Rows are points. Each copy is the shape, with its points in the same order, stretched, turned, moved and blurred by noise. Some copies are also mirrored. Which?
In the rows, 128 means zero.

Shape (6 x 3):
[[149 117 107]
 [129 149  92]
 [ 95  76 191]
 [ 81  78 149]
 [160  75 123]
 [ 94 162 142]]
Copy 1 (6 x 3):
[[ 98 137 132]
 [126 154 166]
 [148  61 115]
 [123  85 145]
 [ 73 101  98]
 [178 146 175]]
Copy 1 is: only turned
Copy 2 (6 x 3):
[[108 139 154]
 [122 174 129]
 [ 95  57 104]
 [131  85 108]
 [111 102 174]
 [ 99 151  80]]
Copy 2 is: only turned

Shape (7 x 4):
[[141 149 119 132]
 [ 81 150 124 123]
 [135 158 144 137]
 [154 135 138 147]
 [113 155 142  29]
 [138 109 143 138]
 [135 140 115 129]]
Copy 1 (7 x 4):
[[135 118 126 141]
 [ 80 142 134 156]
 [138 105 150 151]
 [147 102 151 117]
 [136 236 152 201]
 [135 117 158  95]
 [130 127 126 127]]
Copy 1 is: only turned
Copy 2 (7 x 4):
[[136 127 132  99]
 [148 183 162 103]
 [153 153 111  99]
 [132 122 111 119]
 [219 166 182  88]
 [133 124 128 148]
 [137 130 134 106]]
Copy 2 is: only turned
Copy 3 (7 x 4):
[[122 139  91 108]
 [159 158 104 152]
 [108 144  96 135]
 [102 122 112 118]
 [141 249 125  92]
 [115 127 141 119]
 [127 140  97 108]]
Copy 3 is: mirrored
Copy 4 (7 x 4):
[[139 112 113 128]
 [139 164  94 107]
 [139 111 118  98]
 [122 100 133 120]
 [230 171 132 125]
 [116 123 149 125]
 [138 117 116 132]]
Copy 4 is: mirrored

Shape (14 x 8):
[[100 143 114 135  91 170 128 106]
 [125 131 110 125 154 112 134 113]
 [ 71  81 147  74 130 183  74 103]
 [127 132 162 131 131 120 148 156]
 [131 124 166 144  94 138 128 107]
 [141 105 138 151 136 122 142 152]
 [131  94  93 134 150 113 135 142]
 [135 118 148 141 113 133 125 144]
 [135 100 125 115 112 105 121 149]
 [134 117 166 133 127 123 144 165]
 [ 99  93  84  87 132 113 127 104]
 [113 121 142 152 112 161 120 129]
 [137 128 141 164  98 165 173 118]
 [162 113 101 109 121 131 130 131]]
Copy 1 (14 x 8):
[[ 96 117 141  90 115 145  92 118]
 [132 150 149 128 151 108 149 142]
 [ 71  83  82 132 200 145  89 116]
 [144 128 135 152 110 147 147 144]
 [140 122 129 140  94 125  97 113]
 [126 152 119 151 112 139 155 126]
 [104 169 116 137 141 119 158 139]
 [124 126 118 137 102 136 138 125]
 [117 138 101 138 108 113 141 156]
 [139 130 117 161 105 152 150 136]
 [ 91 152 117 115 168 102 113 164]
 [105 118 125 127 116 150 117 103]
 [136 153 144 123  89 159 102 104]
 [131 159 107 104 121 118 144 142]]
Copy 1 is: mirrored
Copy 2 (14 x 8):
[[107 139 177 111  85 155 126  83]
 [116 107 116 139 140 125 152 126]
 [  7 198 117 102 123 172  91 133]
 [151 126 133 112 166 152 114 127]
 [130 134 114 109 108 172  92 100]
 [158 122 125 117 144 166 133 142]
 [126 108 134 138 133 141 160 160]
 [143 130 129 103 132 157 112 130]
 [127 108 128 133 121 125 112 159]
 [158 134 130 109 166 161 107 141]
 [ 61 107 141 171 122 121 142 146]
 [119 144 149  86 113 181 118 106]
 [179 140 156 124 111 183 121  86]
 [152 128 113 141 116 117 136 146]]
Copy 2 is: mirrored
Copy 3 (14 x 8):
[[138 109 120 164 133  94 161 123]
 [127 144 109 130 142 131 126 152]
 [ 88 113 134  88 192  57 161 134]
 [122 131 161 136 132 150 114 137]
 [108 116 149 138 104 116 141 128]
 [115 112 135 132 132 161 120 145]
 [123 117 107 125 153 152 127 165]
 [121 108 140 130 125 137 130 133]
 [131 108 140 112 133 136 130 164]
 [116 119 163 126 135 156 120 138]
 [122 129 111 118 161 102 152 184]
 [114 102 130 144 135 120 137 120]
 [120 112 139 176 108 144 163 123]
 [148 121 116 115 132 143 157 153]]
Copy 3 is: mirrored

Shape (12 x 9):
[[131  91 125 121 105 112 135 121  91]
 [112 132 123 177 134 134 108 129  99]
 [ 94 112  97 147 140 153 145 163 116]
 [ 97  79  77 101  77 105 112 129 151]
 [145 137 104 191  68 159 111  86 189]
 [152 147 144 163 145 124 170 110 143]
 [ 89 131 133 141 108  91 101 136 105]
 [ 79 158 143  97 128 145  86 143 112]
 [ 87  65 142 131 121  96  64 118 178]
 [116  94 100 162 157 108 133  97  91]
 [160  78 114 128 125 112  94 156 186]
 [112 144 120  68 193  80 112 136 158]]
Copy 1 (12 x 9):
[[138 161 175 125 139 147 126  97 138]
 [149 110 128  92 127 138 127 128 102]
 [140 155 112 108 128 168  99 118  86]
 [123 172 152 152  88 190 170 113 122]
 [ 93  86  98 122 145 182 178 174 136]
 [101 121 113 121 172 113 117 142 109]
 [144 131 167 113 101 134 135 131  93]
 [137 122 130 124  71 126  77 143 111]
 [139 107 132 193  85 163 184 109  75]
 [148 136 131  98 130 127 158  82 106]
 [158 144  99 182 133 165 171 143  96]
 [129 158  90 165  75  81 134 125  78]]
Copy 1 is: mirrored
Copy 2 (12 x 9):
[[132 114 128 144 163 183 140 134 112]
 [132 146 105 119 161 113 106 141 149]
 [ 72 125 108 129 128 137 111 185 144]
 [ 69  61 131 150 150 205 150 100 137]
 [167 107 132 208 101 154 104 100 202]
 [182 110  90 165  89 113 135 169 131]
 [108 104 123 123 187 119 163 115 140]
 [ 73 120 132  63 177 123 180 114 175]
 [117  23 134  94 199 157 121 109 145]
 [143 116  52 116 162 159 109 150 121]
 [120  70 154 143 118 144  88 114  96]
 [ 92  55  65  46 122 109 192 108 100]]
Copy 2 is: only turned
Copy 3 (12 x 9):
[[129  87 114 120  86  95  71 122 118]
 [109 115 157  86  74 131 124  89 113]
 [ 94 107 158 157  80 132 140 103  62]
 [112  96  75 196  71 155  61  94 140]
 [ 56 157 120 103 152 210  59  29 149]
 [ 89 149 131  91 146 130 114 113  98]
 [121 105 123 114  44 139 107 136 150]
 [142 112 173 147  84 180 139 152 157]
 [ 49  73 104 180  63 121  84 106 203]
 [110  61 108  94  85  95 126  77 107]
 [ 76 154 118 194 104 101  84  76 164]
 [148 132  99 202 112 127 177 164 166]]
Copy 3 is: mirrored

Shape (18 x 12):
[[151 170 164 171 136 137 121 115  93 169  93 186]
 [101 154 189  96  93 103  97 175 122 158 142 181]
 [ 72 139 110 104 162 124 109 136 153 123  98 197]
 [122 140 192 143 153 110  97 138 104 138 133 105]
 [ 67 167 121 109 174  89 193 152  87 180 144  99]
 [134  99 151 112 176 139 183 109  87 154 133 114]
 [120  90 105 178 106  87 138 118 102 140 118 120]
 [117 116 136 186 115 147  98 157  94 101 116 132]
 [112 123 131 157 143  97 116 183 135 109 125 149]
 [111  96 185 117 179 146 139 167 112 123  83 133]
 [139  81 186 144 128 176 112 129 182 128 134 191]
 [141 136 100 183 173 100 183 182 154 116 119 121]
 [138 139 136 144 160 124 137 114 165 118 158 173]
 [146 107 132 157 121 160 102 151 121 150  91 136]
 [134  98 146 149 189 154 130 168  99 155 134 123]
 [156 154 161 102 134 175 111 125 152  84 159 113]
 [135 137  96 140 161 147 127  96 180 118 133 118]
 [135 100  93  92 153  84 147 119 163 102 173 128]]
Copy 1 (18 x 12):
[[ 62 159 110 170 125 111 109 153 184  91 207 147]
 [ 67 105 101 170 116 155 110 168 209 118 139 140]
 [ 45 106 150 132 144 104 146 126 132 110 149 123]
 [139 104 110 127 149 118  99 171 170 130 159 132]
 [137  63 125 198 121  95  54 149 142  82 124  92]
 [163 109 147 170 121 139  80 142 106 110 169  94]
 [102 176 149 135 115  84 109 157 127 157 136 118]
 [105 147 154 155 125  98 142 172 147 153 165 167]
 [ 93 121 130 132 138  91 149 178 154 120 137 118]
 [141  76 138 159 121 125 132 148 151 129 183 100]
 [ 91 144 161 109 107 150 162 150 164 113 175 143]
 [135 131 120 139 137  59 157 172 141  68 136  95]
 [ 90 137 139 102 144 112 140 160 129  73 150 125]
 [121 156 146 157 137 120 145 130 173 149 164 141]
 [155 102 170 180 140 134 108 167 155 119 170 103]
 [157 118 129 110 166 148 156 140 134 106 132 174]
 [130 149 150  81 171  90 153 117 115 104 130 138]
 [124 129 145  96 165 118 136 141  84 113  88  90]]
Copy 1 is: mirrored
Copy 2 (18 x 12):
[[159 128  90 143 194 135 128  83  65 185 186  96]
 [ 90 169 161 153 217 195  96  39 116 172 162 151]
 [111 191 172  91 130  66 171  55 107 159 155 132]
 [ 96 178  89 118 197 151 110 123 100 132 169 164]
 [169 249 174 140 161 173 147 174  96 141 133 147]
 [169 143 109 173 148  95 130 177  79 151 192 155]
 [180 170  79 171  93 153 106 113 123 106 103 118]
 [116 129  75 113 160 144 138  79  99  84  94 152]
 [136 185 115 118 158 122 131  84 153 104  98 146]
 [108 146 125 133 183  66 172 122  85 100 197 137]
 [133  73 118 107 162  72  91  28 135 137 213 157]
 [212 185 118 112 138  96 141 149 186  96  89 105]
 [170 154 109  93 146  93 113  88 163 180 159 163]
 [121 106 115 144 164  99 102  92  82 104 141 101]
 [130 145 105 143 187  79 106 137  78 100 150 167]
 [ 90 105 117  70 186 120 119 131 146 169 155 176]
 [148 147 126  60 108  70 116 132 147 148 138 128]
 [159 185 125 136  93  91 102 143 194 169 113 174]]
Copy 2 is: mirrored

Shape (17 x 12):
[[ 72 155 107 161 105 186 143 163 170 102 114 138]
 [176  95 135 113 130 113 130 123 110 132 148 131]
 [104 181 114 188 177 148 135 130 177 141 109 119]
 [116  89 151 142 148  99 144 116 154 113 150 156]
 [ 81  92 146  83  95 121 176  70 138  89 185 124]
 [129 153  92 151 135 127 101 149 192 165  97  72]
 [165 104 117 125 176 133 141 118 101 154 111  95]
 [163 141 170 111 111 159 145  92 113  90  82 149]
 [130 140 108 125 137  78 146 115  88 139 130 134]
 [159  83 113 104 119 200 106  80 121  87  91 144]
 [144 169 107 107 178  98 100 152 134 166 114 139]
 [165 143 127  91 148 125 124 133 105 120 173  88]
 [168 129 145 106 132 148 158  90 121 111 106 185]
 [166 110 157 128 103 158 160  91 113 142 119 192]
 [124 125 133 130 114 114  75 109 107 122 164 108]
 [110  92 157 129 121  88 171 126 133  89 141 148]
 [ 92 154 137 130 172 112 104 167 137 184 118  92]]
Copy 1 (17 x 12):
[[115 127  68 117 120  81  98 232 122 165 163 110]
 [116 144 134 144 161 187 169  87 156 123 124 135]
 [152  64  95 100  84  58  93 126 114 109 164  68]
 [140 128 145 106 170 137 126 117 152 183 128 119]
 [148 167  91  62 177 150 119 144 208 223 100 193]
 [ 99  86  68  82  60  96 189 113  93 111 170  68]
 [ 90  95 117  97 108 183 137  74 138  53 136 130]
 [142 117 132 167 105 211 103 177 198 135  38 124]
 [166 135 124 112 168 164 119  84  84 107 105 145]
 [105 127 124 154  70 245 108 167 194 161 105 177]
 [167 130 165 114  92 104 175  89  82  68 127 103]
 [110 159 111 117 131 122 154  68 153  92 107 120]
 [178 149 151 154 129 214 104 156 186 127  87 145]
 [184 137 140 169 159 217 126 168 192 128 118 174]
 [130 109 110 145 130 117 162  79 133 174  84 145]
 [126 144 129 109 207 150 110 145 144 192  98 121]
 [111  78 124  82 115  44 183 108  90  76 142  95]]
Copy 1 is: mirrored
Copy 2 (17 x 12):
[[209 121  75 132 147 134 126  85  90  99 126 131]
 [111 127 154 103 113 130 126 158 154 153 142 149]
 [152 160  80 124 168 170  97  46 136  62 137 118]
 [112 165 117  88  87 124 151 105 133 159 195 129]
 [141 155 146 133  72  94 176 149 135 159 234 193]
 [149 107 100 172 138 214  76 113 109  74 151  93]
 [ 90 111 159 127 139 120  72 127 174 115 114 164]
 [146 120 194 138 156  74 197 110 152 114 113 146]
 [114 118  99 130 129 126 139 149 166 163 132 148]
 [147 142 201 148 104  83 102 133 135 156  90 177]
 [106 135  81 140 166 179 128 132 118 121  91 139]
 [133 110 149 135 165 164 105 160 152 136 148 189]
 [121 162 161 107 122  83 192 103 155 118  89 159]
 [135 165 149  76 124  62 184 121 157 107 104 131]
 [162 131 129 135 161 147 101 179 126 183 195 143]
 [115 122 130 104  80 103 187 121 141 171 195 134]
 [122 109  72 141 198 163  98 136 102 101 159 122]]
Copy 2 is: only turned

Shape (15 x 12):
[[138 108 117 141 128  93 163 131  66  55 109 103]
 [ 98  80  76  94 188 134  94 120 128 116 131 151]
 [116 131  88  58 139 159 101 127 107  99 160 149]
 [116 122 132 177 133 118 134 151 100  34 113 107]
 [ 74 148 116 120 137 136 179 155 155 164 124 177]
 [111 126 149  76 182 135  82 150 132 128 137 164]
 [ 50 170 106 135 135 167 130 138 143 159 108 156]
 [125 170 107 148 138 181 155 119 168 157 115 155]
 [103  75 152 101 145 137 102  99 109 110 160 118]
 [126 103 123 168  73 108 114 146  92  76 106 127]
 [106 116 116  61 148 118  96 118 151 114 108 108]
 [143  94 113 164  94  90 132 151 127  40 143 114]
 [142  78 136 146 116 121 136 145  89  70  77 144]
 [117 179  80 151 150 124 138 147 119 186 126 142]
 [133 125 116 150 114  75 119  88  96  42 123 150]]
Copy 1 (15 x 12):
[[185 138 182 141 134 155 161 152 190 175 118 144]
 [139 143 163 117  95 192 109 184 135 149 118  84]
 [140 139 173 126  95 128 124 173 141 160 165  80]
 [182 148 127 148 157 177 147 148 189 170 128 124]
 [116 111  93 172  98 141 103 140  91 147 115 152]
 [112 150 137 116 110 165 136 129 112 150 125  74]
 [133 113  82 163 144 143  97 177  85 138 123 134]
 [147 129  89 173 107 132 109 131  89  95 128 131]
 [134 130 134  82  96 144 150 157 153 140 112  93]
 [182 114 141 116 162 169 141 139 181 150 163 152]
 [113 170 149 121 110 172 147 172 131 130 139 115]
 [159 132 143 137 123 177 143 131 216 145 162 135]
 [202 137 156 110 134 191 150 138 159 169 140 142]
 [129 118 137 170 147 128  86 133 114 115 109 149]
 [164  94 174 142 122 179 184 136 193 131 148 100]]
Copy 1 is: mirrored
Copy 2 (15 x 12):
[[176 178 130 113 217 175 125 141 122  60 114 120]
 [ 76 143 130 155 124 186 159  91 140 125 189 157]
 [106 121 170 149 135 178 167 183 205 137 176 152]
 [151 167 120  80 175 163 165 128 132  75 116  98]
 [ 50 116 150 159 147 105 157 109  94 105 120 124]
 [ 99 152 102 179 127 144 152 143 185 152 200 105]
 [ 41  59 123 117 108 142 165 142 113 125 104 123]
 [ 85  81 154 142  78 118 145  98  98 129  91 121]
 [156 118 102 122 143 134 136 129 167 147 203 164]
 [148 169 131  64 165 142 140 168 124 137 104 145]
 [ 72 118 140 133 157 181 122 109 203 141 154 146]
 [141 212 171  61 175 144 146 127 153  95 143 137]
 [164 189 107 127 200 141 159 120 103 133 104 135]
 [ 80 108 147 136  95 154  88 160  77  99 119  99]
 [167 206 111  93 139 156 131 145 199  75 125 191]]
Copy 2 is: only turned
Copy 3 (15 x 12):
[[ 90  68  81 131 124 158 138 114 144 204 125  84]
 [197  91 157 126 108 150  48  82 117 163 177  83]
 [138 104 143  82 104 149  83  33 115 196 134 108]
 [ 66  85  88  87 123 167 138 153 160 172 141  85]
 [175 151 149 125 152  71 170  62 162 112 125 106]
 [208 120 149  75 156 139 115  73  70 148 138  92]
 [138 122 169  99  89  93 171  65 143  91 161 112]
 [123 146 183 103 172 102 157  91 160  80 157 187]
 [177  87 141 109  76 141  95 134  98 156 123 140]
 [ 43  99 111 127  96 140 116 157 117 157  87  64]
 [149 103 145 116 108  78  90  90  59 169 177 106]
 [ 50 109  65 114 133 132  77 173 154 173 106  77]
 [ 97 107 160 142 143 158 122 142 106 199 108  68]
 [151 113  97 122 156 132 151  54 145  52 154 116]
 [ 62  36 103 112 113 127  94 140 150 176  89  83]]
Copy 3 is: mirrored
Copy 4 (15 x 12):
[[116 100 105  84 126 171 171 107 178 195 170 110]
 [159 161  87 193 119 160 139  85 121 183 158 192]
 [134  95  83 177 135 188 154 106  93 115 133 185]
 [147 125 154  80 126 190 117 102 145 200 170 112]
 [144 166 110 124 162  79 107 144  52 125 128  93]
 [163 155  68 133 139 169  78 117 111 146  99 186]
 [139 204 149 143 167 116 114 128  63 108 137 115]
 [128 146 177 157 157  71 118 118  67  95 113 111]
 [183 147  66 134  88 157 132 103 143 131 158 179]
 [ 93 148 124  96 104 186 128 109 125 147 178 124]
 [141 136  76 178 158 152 105 130 158 136 168 194]
 [130  84 137 113  90 189 112 126 135 186 190 126]
 [113 140  85  90 125 151 124  74 130 168 163 128]
 [ 89 182 154 144 148 130 151 148 114 128  98  94]
 [128 101 164  90  88 174 165 140 135 183 176 192]]
Copy 4 is: mirrored

Shape (18 x 12):
[[ 96 173 108 157 188 101 108 114  96 131 158 148]
 [126 154 146 133  95 142 124  97 185  91 140 171]
 [133 133 182 109 108 136 141 129 164 127 126 120]
 [ 99 151 122 161 174 200 184 198  96 189 191 138]
 [140 140 138 155  86 159 109 118 153 139  99 162]
 [159 150 160 151  69 147 130 105 160 125 128 122]
 [122 115 132  98 118 180 193 135 144 160 108  94]
 [128 147 152 111  97 183 109 122 135 134 121 115]
 [ 68 132  94 169 118 152 159 178  91 181 208 138]
 [146 139 124 107 103 144 159 162 130 134  98  93]
 [124 155 145 184 115 125 108 132 192 109 138 143]
 [ 68 193 127 116 163 118 112 149 104 131 164 123]
 [ 80 192 139 156 156 135 134 154  97  87 149 122]
 [143  93 163 146 104 151 100 125 150 119 132 124]
 [124 128 125 139 109 176 138 101 151 118 127  89]
 [109 193  95 143 165 128  87 141 125 152 184 106]
 [170 134 123 139  99 144 105 120 156  89 160 158]
 [ 92 119 112 101 129 188 158 183 140 149 114 101]]
Copy 1 (18 x 12):
[[ 93 152 126  50 114 122  90 152 167 145 124 115]
 [101 148  84 136 100 130 186 134 131 124 160  77]
 [112 132 132 169 102 140 144 158 116 111 139  94]
 [ 61 162 144 137  97  76  68 159 129 238  85  75]
 [119 145 119 124  99  97 186 120  99 109 103  75]
 [ 86 139 105 158  89 126 180 113 103  78 105  84]
 [137 154 186 199 116 130 142 126 105 150 107 107]
 [124 142 140 156  54 125 142 135 100 131 124 101]
 [ 80 162  92 144 118  57  91 139 162 204 107 114]
 [140 127 159 153 131 145 149 143  77 128  71 129]
 [ 99 148  66 115 117 138 142 127 138  98 101  45]
 [104 154 118  96  89 132  89 198 158 177 125 135]
 [ 77 121 130  96  72 143 112 175 161 184  89 100]
 [114 116 114 145  90 119 124 105 110  91 144  68]
 [127 153 140 165  77 149 133  83 123 111 115  85]
 [106 170  98  78  93 147  70 151 127 141  98 112]
 [ 91 122  85 109 109 141 154 106  94 113 147  88]
 [169 136 159 165 104 126 116 150 105 193  92  99]]
Copy 1 is: mirrored
Copy 2 (18 x 12):
[[ 82  49 161 126 193  98 154  93 155 144  97 128]
 [ 42 119 107 160 138 142 130  95  80  87 119 106]
 [103 140 123 126  99 147 101 106 139 129 141  86]
 [138  95 216 184 178  68  56 113 201  85 165 147]
 [ 76 160 121 118 135 123 139 148 128  78 148 103]
 [ 81 163  92 126 122 124 115 125 146  74 103  85]
 [167 149 141 183  77 124  92 148 161 126 160 102]
 [ 93 167 128 134  99  89 113 114 160 122 156  80]
 [ 66 102 193 185 203 104  45 132 208 122 103 164]
 [165 186 139 131 122 117 100 126 162 128 116 100]
 [ 61 127 163 117 164 154 135 101 132  63  86  91]
 [ 70  89 173 153 194  96 115  62 167 182 111 105]
 [ 87 119 177 150 180 103 141  34 182 133  94 138]
 [ 89 145 151  85  72 130 105 121 160  97 122 100]
 [110 149 142 158  85 107 130 124 161  94 101  90]
 [ 83  88 190 129 196  67 101  92 169 134  75  71]
 [ 67 136 130 112 130 101 100  96  95  73  86 117]
 [144 173 198 169 109 114  82 121 169 143 155 105]]
Copy 2 is: mirrored
Copy 3 (18 x 12):
[[153 102 148 118  72 122 132 136 181 143 194 155]
 [ 87 174 105 107  87  67 110 182 115 136 133 124]
 [109 173  99 162 124 127 125 150  74 123 139 126]
 [117  84 123 192  84 213 173 195 171 160 149 233]
 [101 175 134 131 123  81 150 153 108 161  93 130]
 [101 190 137 136 109 117 115 162  74 158 138 117]
 [121 136  57 181 157 170 103 179 103 157 106 162]
 [122 186 116 137 157 130 127 152  96 121 142 154]
 [121  67 171 172  94 190 167 213 148 130 130 179]
 [130 158  97 145 136 171 124 155 120 161 144 121]
 [116 177 167 163  77 106 128 180 160 160 132 122]
 [152 118 131 146 105 153 139 164 155 124 225 155]
 [157 144 134 129  64 136 163 173 183 132 200 162]
 [118 192 159 143 126 109 119 130 101 113  83 139]
 [150 170 117 138 138 128  83 175 129 144 110 178]
 [144 126 175 141 115 164 111 145 180 156 242 179]
 [ 72 189 129  75  90  97 108 149 132 118 143 136]
 [136 137  83 170 159 179 141 181 172 140 102 168]]
Copy 3 is: only turned
Copy 4 (18 x 12):
[[ 66 176 156 111  87 183 126 136 124 113 126  68]
 [126  93 164 109 106  97 139  87 135 130  93  55]
 [134  78 117 119 130 109 159 109 149 144 130 111]
 [ 14 126 113  29  85 165  98  88 162  56 145 188]
 [ 93 102 129 141 119  84 113 115  81 144  96 107]
 [108  87 116 118 152  59 127 106 118 129 138  92]
 [123  69  82  69 129 158 105 140 125 117 135 168]
 [ 92  82 116 102 150 102 129 122 126 171 100 137]
 [ 27 136 155  63 128 152  64  68 170  51 148 180]
 [125 102 103 105 143 126 136 171 116 115 118 155]
 [ 89 111 177 123  92  68 147 104 112 111 138  58]
 [ 57 122 164  86 128 192 160 133 165 119 105  90]
 [ 59 137 161  54 129 176 174  96 135 110 115  93]
 [131 124 140 135 121  61 115  91 123 173 141 145]
 [108  95 126  74 139 104 102 121 111 146 142 128]
 [ 37 146 166 101 114 123 120 170 161 109 133  91]
 [139 150 161 125 111  45 111 105 147 132 107 102]
 [ 94  85 131  69 118 154 118 144 131 121 102 195]]
Copy 4 is: only turned
